Each row is a point. To make a cloud, some directions were put in groups of two or more. Within a group, all points are equally far from the middle, so they leave a hole (a ring in 2 directions, a hollow ball in 3). The other directions are filled evenly. Then the cloud was stretched, turned, moved and blurred a little. Count the holes, and give their numbers of directions, smallest first.
In the rows, zero is written as 128.

Cloud (14 x 2)
[[112 192]
 [108 190]
 [ 69 136]
 [140  82]
 [105  90]
 [ 70 132]
 [ 99  93]
 [180  93]
 [ 84 177]
 [118  85]
 [ 68 138]
 [198 158]
 [171 184]
 [190 169]]
Holes: 1 (2)

Cloud (20 x 3)
[[ 95 176 124]
 [135  70 151]
 [ 87 153 115]
 [176  51 122]
 [158  63  82]
 [163 186 104]
 [ 99  90 134]
 [139 123  50]
 [106 135  66]
 [210 150 108]
 [170 184 171]
 [ 67 167 105]
 [166 144 167]
 [167  68  72]
 [ 70  65  79]
 [177 168  62]
 [145 124  27]
 [153 116 180]
 [152 143 149]
 [135  99  81]]
Holes: 0

Cloud (21 x 3)
[[103 152 149]
 [174  44 107]
 [117  55 153]
 [175 173 100]
 [193 106 187]
 [193 119 143]
 [205  86 131]
 [ 99 171 118]
 [ 60 163 132]
 [106 174 165]
 [180  69 123]
 [198 117 175]
 [155 207 115]
 [ 88  63 111]
 [104  81 152]
 [100  87 100]
 [171 161  71]
 [113  74 161]
 [164  64 128]
 [132  46  97]
 [195 124 148]]
Holes: 0

Cloud (31 x 4)
[[192 106  53 181]
 [192 228  85 102]
 [111 174 176 140]
 [161 123  55 146]
 [174 112 181 155]
 [182 178  84 170]
 [114  72 161 127]
 [158 178 121 165]
 [149 182  78 211]
 [121 199 148 170]
 [231 131 115 126]
 [ 47 126 113 128]
 [175  93 129 146]
 [189 151 113 101]
 [ 94  97 158 165]
 [ 83 195 157 128]
 [136 157  62 196]
 [127 131 104 201]
 [115 109 147 171]
 [138 157 161  89]
 [ 94 153 120 178]
 [182 111 209 145]
 [152  65 118 200]
 [122  48 163 137]
 [199  84 134 141]
 [106 161 129 161]
 [141 120 103 152]
 [ 95 123 123  71]
 [209 163 126 161]
 [172 121  94 249]
 [120  99 158 155]]
Holes: 0

Cloud (31 x 4)
[[ 81 149 123  88]
 [ 25 139  61 110]
 [162 131 158 161]
 [133 129 213 134]
 [ 89 128 154 148]
 [ 47 118 164 114]
 [ 98  61 129 139]
 [ 54 119 157 126]
 [112 165 149 115]
 [152 146 141 105]
 [ 83 152  71  61]
 [ 99  57 113 148]
 [ 49 146  53  73]
 [ 67  55  51 161]
 [120 113 190 100]
 [ 92 174 132  74]
 [129 151 117 142]
 [112  97 193 204]
 [101 163 147 119]
 [113 133 204 100]
 [ 48 118  61 130]
 [111 165 108  84]
 [ 74 128  87 192]
 [166 124 185 164]
 [111 167 122  36]
 [ 83 122 149 198]
 [ 90  93  97 113]
 [153 112 201 108]
 [123 163 212 108]
 [114 180 248 131]
 [116  86  46 120]]
Holes: 0

Cloud (32 x 4)
[[174 159  46 163]
 [235 101  95 143]
 [164 138 151 180]
 [157 172 104  90]
 [ 71  81  84 200]
 [149 143 140  87]
 [172 196 187 107]
 [188 173  57 171]
 [123 129  70 146]
 [148 101 129 100]
 [105 183 140 100]
 [133 130 196 125]
 [140  98 167 189]
 [133 121 192 127]
 [151 113 134  68]
 [128 104 120 139]
 [141  86 169 178]
 [159  47 149 165]
 [103  88 133 124]
 [108  84 159  99]
 [134 175  91 144]
 [104 128 151 161]
 [101 161 162  84]
 [238 126 172  65]
 [168  88 164 189]
 [199  77 141 136]
 [201 137 175  91]
 [193 150 141  23]
 [ 74  81 100 198]
 [161  37 124 183]
 [209 179 170  77]
 [150 113 196 165]]
Holes: 0

Cloud (50 x 6)
[[176 176 136  75 130 120]
 [ 49 164 130 147 120 220]
 [ 90 155 164 127 181 230]
 [170 172  53 120   7 107]
 [172 171  65 118  37 119]
 [103 160 169 127 128 108]
 [144 217 137 128 157 173]
 [149 234 116  85  98 184]
 [105  97 162 104 128 190]
 [153  86  88 179 189 183]
 [208 128 131  91 139 109]
 [157 176 110 196 180 133]
 [145 206 195  88 135 178]
 [110  99  47 143 128 118]
 [109  83 169  84 177 172]
 [ 79 127 125  36 172 149]
 [ 92 133 152 139 174 116]
 [184 178  70 111 157 150]
 [143 171 139 179 163 181]
 [129 154 125 109 147 158]
 [116 133 120 151  44 174]
 [150  90 181 107 156 179]
 [104 186 130 127 144 119]
 [124 157  70 114 199 162]
 [120 107  78  90 102 196]
 [134  75  73  83 181 199]
 [123 107  96 180  75 161]
 [ 94 127 168 153 207 154]
 [196 179 147  79 129 116]
 [128 197 135 179 189 140]
 [108 158 121  33  90 136]
 [159 147 117 140  58 137]
 [ 87 180 111 151 192 206]
 [194 141 109  57  54  94]
 [127 179 111 150 232 165]
 [148 160 146  94 161 213]
 [125 167 145 171  78 194]
 [163 197 104 169 174 159]
 [115  93  76 137 136 108]
 [159 178  95  53  58 117]
 [146 187 119 160 145 212]
 [160 178 101  79 137 152]
 [129 172 100 153 171 148]
 [127 116 183 120  49 171]
 [ 96 117  63 165  93 164]
 [152 146  91 101 168 169]
 [134  91  85 109 152 149]
 [225 168 162  99  61 158]
 [197 136 170  93 101 176]
 [159 172 170 135 150 101]]
Holes: 0
